Each row of a before or after table is a point. The points were changed in one or more steps. Then noise was added and the rows were shuffled. The steps act on how far a point lies along the listed directions, d1 being the first. Name the steps. A step turns or swaps two directions, mirrors them in a line or flattens them onto one, adds a multiple of one to another, or multiplies one. Angles are multiples of 10 degrees, from the lower direction toward the higher: turns from -170 to 170, lines from 10 to 170 but not 90. Use the fewest steps. Two steps may share a direction if one is a turn and the other turns, adds or multiplies; they go together, in the order done. Otherwise the lowest direction goes first.
In the rows, 128 means zero.

Directions:
(1): [135 165]
(2): [ 91 135]
Before (12 x 2):
[[174 152]
 [ 87 115]
 [136 144]
 [ 99 139]
 [106 149]
 [138 158]
 [152 129]
 [105 158]
 [ 88 102]
 [141  77]
 [135 146]
 [ 97 158]]
After (12 x 2):
[[109 122]
 [175 115]
 [ 79 148]
 [164 105]
 [125  85]
 [120  90]
 [100 116]
 [111 123]
 [112 147]
 [125  97]
 [137  99]
 [159 170]]
Steps: turn d1 and d2 by 130 degrees

Directions:
(1): [139 117 123 112 139 188]
(2): [136 122  95 172  97 141]
(3): [185 131 109 107 125 112]
(4): [154 151 159 165 153 136]
Before:
[[104 134 156 191 118  66]
 [108 163 143 176 124  65]
 [ 91 125 141 186 109  84]
 [144 127 125 164 130 160]
 [124 102 134  87 112 152]
 [168 119  93 140 121 159]
 [103 138 162 157 115  67]
 [ 89  91 121 105 155 147]
 [114 114 122  92 108 124]
 [140 107 115 107 137 160]
 [ 71 124 158 100 150 164]
 [100 129 114 103 113 158]
 [113  85 104 114 134 117]
 [173 115 128 106 141 156]]
After:
[[ 89 149 148 132 131 120]
 [ 90 119 136 141 111 130]
 [158 137 147 100 155 119]
 [158 118 144 159 147 182]
 [ 96  95 127 143 143 128]
 [118 122 128  73 146 108]
 [115 157 162 187 137 113]
 [111 116 139 113 135  95]
 [170 135 102 156 121 180]
 [ 94 123 147 162 159 113]
 [158 119 120 171 112 177]
 [129 112 121  98 118  87]
 [ 93 115 152 131 108 114]
 [179 114 123 163 140 183]]
Steps: turn d1 and d2 by -140 degrees; multiply d1 by 0.7; turn d3 and d4 by -70 degrees

Directions:
(1): [ 52 134 144 133 106 106 139 108 124 124 114]
(2): [131  69 119  94 127 136 129  94  91 108 123]
(3): [149 117 189 156 137 127 153 135 122  95  99]
Before:
[[ 99 111 204 140 118 109 148 102 106  82  91]
 [155 159 139 164 128 132 131 147 165 135 131]
 [181 154 117 141 163 136 121 144 150 141 128]
 [190 117 147 110 152 148 124 150 122 130 118]
 [132  94 198 140 145 120 153 118 112  88 101]
 [102 146 156 148 127 128 130 132 142 126 114]
 [142  52 172 118 108 133 155  87  82  81 106]
 [193 107  62  93 112 161  96 133 114 140 159]
 [118 126 165 121 131 120 152 103 114 104 104]
 [205 125  74 110 164 149  90 130 112 155 154]
 [ 77 102 138 130 121  96 151 110  97 131 115]
 [150  89 145 116 127 131 124 105 109 132 137]]
After, 12 rows:
[[ 91 103 158 144 127  96 157 117  99 128 109]
 [218 125  89 119 168 154  94 133 110 146 147]
 [130 154 111 143 119 133 120 127 159 144 148]
 [ 38 131 136 115  98 104 117  90 115 123 116]
 [152 153  88 120 156 137 110 134 145 152 137]
 [222 106  98 115 119 165 112 149 117 123 148]
 [134 103 127 114 125 128 120 103 116 144 149]
 [ 76  88 106  94  85 120 124  76 100 128 135]
 [136 132  88  87 138 139 103 132 129 163 140]
 [ 93 141 146 140 122 125 128 122 141 132 118]
 [ 48 116 106 101 121 109 117  96 118 142 143]
 [ 82 137 132 105 119 113 132  94 119 127 121]]
Steps: mirror d1 and d3 in the line at 20 degrees; multiply d2 by 0.7

Directions:
(1): [159 112 108 127 117 149 143 135 202 130 139 108 105  97]
(2): [126 150 168 122 152 160  69 141 126 101 134 108  96 108]
(3): [132 149 138  89  93 146 112 168 132 177 140 170 139 122]
(4): [132 179 127 140 118 146 149 136 123 135  63  98 150 104]
(5): [111 171 148 174 145  92 147 129 140 158 159 140 102 105]
(6): [112 108 159  83 131 108 159 130 122 146  94 116  71 131]
Before (12 x 14):
[[ 99 149 164 169 172 136  73 106  93  86 133 101 107 117]
 [123 135 130 193 146 106 102  98 123 101 163 140 157 137]
 [129 141 130  92 104 142 155 128 124 117  73  86 112 138]
 [121 128 112  86 127 154 149 121  90 120  25  75 157 140]
 [143 149 151 164 147 142 125 125 151 102 124 103 115 109]
 [103 182 173  93 115 125 126 145  40 172  79 135 110 130]
 [120 133 133 177 153  93 135  98 130 132 153 120 111 127]
 [126 142 142 151 138 130 153 118 170 122 101 101 110  98]
 [119 128 158  72  96 141 143 154  93 132  70 131 101 128]
 [131  97 135 110 141 144 140  90 148  86  83  80  90 136]
 [140 145 146 162 151 148  70 129 160 106 177  95 114 114]
 [130 126 155  57 106 144 129 153  79 162  60 126 107 126]]
After:
[[143 100 118 139 139 143 139  86 175  87 119  88  98 125]
 [143 128 146 165 148 138 116 118 141  95 144 123 128 128]
 [ 92 118 169 142 172 126  83 103  93  89 131 100  85 129]
 [139 125 115 110 103 131 160 123 157 120 126 105 109 134]
 [109 138 152 165 148 103 107  97  86 101 121 129 148 148]
 [137 107 142  82  95 140 158 151 147 142 110 134  80 115]
 [134 118 120 156 137 132 137 112 170 110 134 121 137 114]
 [122 127 131 163 147 110 132 101 118 123 127 107 121 130]
 [148 105 140  63 104 135 148 153 138 172 103 131  80 112]
 [128 143 150 156 153 143  58 121 124  98 175 106 134 135]
 [121 121 165  61 110 119 154 144  98 182 106 133  60 126]
 [121  97 105  96 134 121 169 115 130 141  94 101 122 139]]
Steps: turn d1 and d6 by -50 degrees; flatten d2 and d4 onto the line at 160 degrees; multiply d5 by 0.4
